Every row gives one point. Before rounding, the points of a table are all equally far from one centre. They may lie mostly on one side of it. Where is the centre, to within rounding?

Points (8 x 2):
[[-0.3 -5.6]
 [-4.4 -2.4]
 [-3.2 -4.3]
 [-1.7 -5.3]
 [-4.4 -0.1]
 [-3.1  2.2]
 [ 3.8  1.2]
 [-3.4 -4.2]]
Centre: [-0.1 -1.1]

Points:
[[-6.0 -8.5 -0.6 -2.0  3.0  3.4  4.3  1.5 -0.1]
 [ 1.3 -0.6  3.3 -0.2  0.8  3.0  0.2  3.7 -5.3]
 [-5.1 -1.3  2.9  0.8  0.7  9.3  5.9  2.0  0.0]
 [-4.7 -5.2  0.0  1.9  1.2 -1.4  0.9  6.5 -2.4]
 [-2.2 -3.3 -0.4  1.8 -0.9  8.7  3.9  1.4 -1.2]
 [-2.1 -3.4 -2.3  4.3  6.1  1.4  4.1 -1.0 -3.3]
 [-1.7 -0.8  1.3  1.9  1.1  6.7 -0.1  0.9 -5.1]
 [-7.8 -2.4 -1.9 -2.8 -0.3  2.5 -0.8 -1.8 -2.6]
 [-3.2 -1.8  4.2  1.0 -0.8  1.8  0.0  0.3 -4.6]
 [ 0.4 -0.8 -1.6 -5.2 -1.1  5.0  2.2  1.3 -4.0]
 [-0.5 -2.3  2.4 -5.5  3.2  0.7  5.7  1.0 -4.7]
 [-7.7 -5.2 -0.7 -2.9  4.9  7.5  4.0  0.0  1.1]
 [-5.1  0.4  1.9 -0.8 -1.3  5.2  2.7 -0.3 -5.1]
 [-4.9  1.3  0.3 -1.6 -3.3  5.5  3.2 -1.1 -2.8]
 [-3.2 -1.5 -1.6  1.5 -0.8  5.5  5.3  0.1 -4.5]
 [-0.4 -0.7 -2.4 -1.8  0.2  2.8 -2.6 -0.8 -4.4]]
Centre: [-3.0  0.2 -0.2 -1.1  3.4  2.1  2.2  2.3  1.9]
